Rows are points. The points of each table are mixes of a few directions, plus a little noise. Count the directions of each table, and those that both share. Where both have some left over, give the other angles between the two spaces (their principal angles), to ten degrees, smallest first.
(in the rows, 128 means zero)

First:
[[106 189 177]
 [125 135 133]
 [133 115 118]
 [142  89  97]
 [104 192 180]
 [158  48  64]]
Second, 5 rows:
[[147 116 113]
 [128 121 169]
 [160  90 195]
 [ 88 177  29]
 [116 137 133]]
Directions: first 1, second 2, shared 0; angles 30

First:
[[105 195 145  71]
 [ 57  93 172  94]
 [150 106 113 157]
 [178  60  93 207]
 [103 116 142 118]
 [163 189 108 119]
 [140 137 122 131]]
Second (5 x 4):
[[133   7 119 203]
 [128 119 127 133]
 [126 156 130 110]
 [128 159 131 109]
 [125 198 133  85]]
Directions: first 2, second 1, shared 1

First, 10 rows:
[[118  92 182 152 151 144 142  92]
 [ 66 120 113 249 203  94 127  79]
 [126 126 212  87 126 129 129 116]
 [142 137  38 153 119 153  91 123]
 [140 127  90 129 117 130 141 148]
 [132 141  85 119 113  74 200 206]
 [153 112 105 127 115 187  82  95]
 [136 160 178  55 103 118 105 142]
 [156  95 123 122 114 169 135 120]
 [112 172 156  87 120  80 128 157]]
Second:
[[173  62 183 125 163  82 109 156]
 [140 214 105 195 163 121 121 161]
 [ 99 151 102  90 107 147 159 104]
 [141 161 136 107 123 132 147 108]
 [106  98 118 106  82 143 130  95]
 [106 143 134  86 113 187 138  91]
 [103 160 131  98 125 200 133  97]
 [137  68 128 199  67 120  69 113]
 [161  80 122 168 121  35 119 161]
 [114 144 121 104 215 109 154 193]]
Directions: first 4, second 5, shared 1; angles 40, 70, 70

First, 8 rows:
[[134 187 118 106 166 122 142 154 137]
 [146 139 138  60 110 154  96 132 154]
 [175 184  74 160 180 160 202  75 208]
 [129 118  89 133 143 147 154 139 134]
 [ 72  16 125 144  83 119  89 177  38]
 [151 110 144 131 103  77 177 150 126]
 [ 77 120 203 168 106 135  13  68  84]
 [143 148 135 127 130 112 149 127 142]]
Second:
[[185 101 163  93  76  41 221 180 139]
 [122 129 139 139 126 114 124 127 118]
 [ 94 152  65 131 179 244  60  80 148]
 [ 89 135 156 169 138 115  89 113  92]
 [181 133  40  48 138 215 168 128 211]
 [117 129 138 142 130 119 118 124 114]
 [ 49 140 190 215 145  92  46  98  47]
 [157 119 120 102 111 113 168 146 149]
 [149 117 143 118 107  90 165 149 132]
 [131 127 126 125 130 132 127 124 129]]
Directions: first 5, second 2, shared 2

First (11 x 12):
[[142 151 178 137 106 145 131  61 165 151 146 123]
 [103 116 148 175 110 150 161 176 115 114  99 107]
 [152 143  56  33 188  89 119 110 108 152 120 175]
 [111 135 113 115 127 115  87 162 118  96 132 128]
 [153  57  86 160 148 119 178 143 108 154 128 137]
 [119 188 165  96  99 111   7  86 166  87 185 119]
 [117 121 153 167 124 168 225 144 119 156  71 116]
 [138 161 116  75 155 127 153 101 126 155 103 149]
 [135  79 127 182 130 148 211 149 112 156 103 121]
 [160 126 124 109 132 112 102  67 151 150 169 141]
 [ 76 138 143 157  88 120  26 205 124  41 154  96]]
Second:
[[128 179 239 167  66 170 120  48 188 139 151  99]
 [119 139 192 178  91 163 155 112 151 132 122 103]
 [142 155 124  86 133 112  82  88 143 130 154 141]
 [128  98  67 108 160 105 137 175  93 122 114 142]
 [120  83  67 128 158 114 157 195  87 121 103 136]
 [134 183 217 138  83 153  99  40 182 136 159 111]
 [122  84  58 121 163 108 153 197  84 121 101 141]
 [136 147 127 100 132 116  96 100 140 129 144 136]
 [122  84  60 124 163 110 156 196  85 120 102 140]]
Directions: first 4, second 2, shared 2

First:
[[117 177 106 183 102 172 128  90 138 110 175 226 122 134]
 [131 160 151 139 125 145  98 122 137 176 172  91 194 119]
 [135 125 141 130 137 157 135 117 115 110 142 155 112 156]
 [156  98 189  90 171 176 133 129  93 119 155  86 130 200]
 [143 143  87  98 125  63 143 177 132 110  77  33 141 157]
 [104  91 125 141 122 130 134 104 128 118 108 213  73  82]
 [134  73 172  80 157 105 113 151 118 167 105  43 148 105]
 [113 136  80 141 106  84 141 136 145 109  89 150 105 100]
 [117 153  98 151 107 111 126 123 147 129 126 153 131 103]]
Second, 9 rows:
[[153 164  96 169  77 123 105 132 110  58 103 107 145 166]
 [ 98  86 195  93 157 178 109 120 131 249 168 171 147  56]
 [115 104 128  93 157 127 161 138 133 149 122 158  91 125]
 [119  99 191 118 183 141 124  93 143 177 189 100 148 102]
 [151 107 164 137  80 178  68 138  76 116  98 120 157 134]
 [120 143  85 117 155  98 185 132 152 103 129 152  82 155]
 [130 176  96 164  99 126 123 122 139 110 140 141 146 136]
 [140 107 122 110 147 112 154 136 118  81 104 111  91 167]
 [126 165  74 152  96  68 124 142 150 109  99  91 146 111]]
Directions: first 4, second 5, shared 3; angles 50
